Each row of a before or after table is a point. The points were changed in one or more steps. Then noise was added and the rows were shuffled. The steps act on columns, c1 being the first. What was done? A step turns or swaps two columns, mirrors them in a line or flattens them onto one, adds a multiple of one to another, or multiplies or shifts one. Angles are multiples of 10 degrees, from the lower column toward the higher: turns from -170 to 170, lines from 10 to 170 but not 90. Use the fewest steps. Two steps may share a column if one is a turn and the other turns, adds or multiplies; they go together, in the order done. Otherwise the lowest column goes first.

Before:
[[-14   4]
 [ 19 106]
 [  1  -8]
 [ 11  83]
 [-26  95]
 [  3  35]
 [-64 -31]
 [ -3   3]
 [-12  96]
 [-10 -25]]
After (10 x 2):
[[-66  66]
 [-28  57]
 [-34  20]
 [-51  66]
 [-52 -21]
 [-39  -8]
 [-55  -1]
 [-22  76]
 [-44   1]
 [-98 -22]]
Steps: shift c1 by -40; multiply c2 by 0.7

Before:
[[-24  17   3]
 [-11 -40 -23]
 [-20   1  -3]
 [ -2 -12  23]
 [-20  -1   3]
 [ 15   3  12]
 [ 31  15  -3]
 [  8  19 -29]
 [-21 -19  -8]
 [-20 -14 -15]
 [-18 -11  -1]
 [ -4   2  14]
 [-24  17 -12]
 [ 29   8 -22]]
After:
[[ -50  -42   -1]
 [ -45  -32    0]
 [  19   57    0]
 [  72   25    0]
 [  -5  -36   -1]
 [  37    9    1]
 [ -51    1    0]
 [ -60   50   -1]
 [  77   46    0]
 [ -52  -58    0]
 [ -28 -120    0]
 [ -60   52    1]
 [ -10    6    1]
 [ -50   -3    0]]
Steps: multiply c1 by 2.5; multiply c2 by 3; multiply c3 by 0

Before:
[[  3  48  10 -30]
 [-57 -34 106 -32]
 [ 15 -76 -57  12]
 [ 18  34   8  -1]
 [-13  40 -18 -18]
 [-57 -68  23  41]
 [ 49  23 -40 -24]
 [ 27  30 -24  33]
 [ 34  50 -35   2]
 [-80  31  -6 -33]]
After (10 x 4):
[[-68 -68  37 -28]
 [ -5 -72 -36  19]
 [ -3 -39 121 -60]
 [-18  25 -33  41]
 [ 26  51  -4  -9]
 [ 46  27 -48  34]
 [ 13  47 -52  29]
 [-15  32 -10 -88]
 [  9  40 -34 -26]
 [  8  35  -6  17]]
Steps: turn c1 and c4 by 60 degrees; add -0.3 times c2 to c3

Before (10 x 6):
[[  4 -31 -10 -27  60   0]
 [-26  25  -8  10   2 -26]
 [ 12  13  13 -21  20  47]
 [ -5 -26  40  13 -38 -14]
 [-42  12 -15  17  -7   1]
 [ -1  47  -2   3  25  29]
 [  9 -31  28   1   4  -7]
 [ 38 -22  -5  -1  17  21]
 [ 16  37   4 -30 -12  46]
 [ 18 -12 -23  10  -7   1]]
After, 10 rows:
[[-42 -13 -45  32   2   1]
 [  2  48 -29 -52 -46   1]
 [ 12  -6  40 -41 -24  49]
 [ 38  27 -14  -3  -9  22]
 [-27 -22 -23  21 -10 -23]
 [  2 -36  -7   6 -38  29]
 [  9  30  85   3   7  -7]
 [ -5  10 120  28  45 -14]
 [ 16 -39  13 -59  -4  45]
 [ 17   7 -69  21  11   1]]
Steps: turn c2 and c5 by -160 degrees; multiply c3 by 3; multiply c4 by 2

Before, 12 rows:
[[-14  11   9  18  29   8  -2  -7]
 [-10  -2  12 -15  -8 121   5 -45]
 [  7  -9 -40   8   6  22 -41 -13]
 [-18  23  41  36  29  -8  -5 -26]
 [ 68 -29  -7  47  -4 -16  57  15]
 [ 18  -8   0  19  27  24 -13 -47]
 [  3   1 -44  -3  34   5  -4  -2]
 [-18  23  -4 -11  -7  65 -22  -2]
 [-15 -19 -45  39  -7  70  17   0]
 [-15  31 -31  18 -31  -7   2 -13]
 [-56 -18 -39  -4  25  22  16 -45]
 [-15 -34  -9  15 -20 -35   7  36]]
After (12 x 8):
[[  3   1  37  11  33   1  -7  -2]
 [-57 -17  31  11  25  45  19 -45]
 [-18  23 -19 -21  28  -3   6 -25]
 [-16 -19  59  -5  -8  70 -26   1]
 [  7  -9  39   4   5 -12 -48 -12]
 [-13  11   3  -7  28   8  -3  -7]
 [ 18  -8   9  -7  29   5 -31 -47]
 [-16 -33  16  -2 -21 -17  35  39]
 [-15  31  36  -1 -30   2  13 -13]
 [ -9  -2 -19   2  -7 100 -71 -46]
 [ 68 -32  31 -15  -3   0  27  14]
 [-18  23  -3   5  -7  40 -51  -2]]
Steps: add -0.5 times c1 to c7; turn c6 and c7 by -40 degrees; turn c3 and c4 by -150 degrees; multiply c4 by 0.4
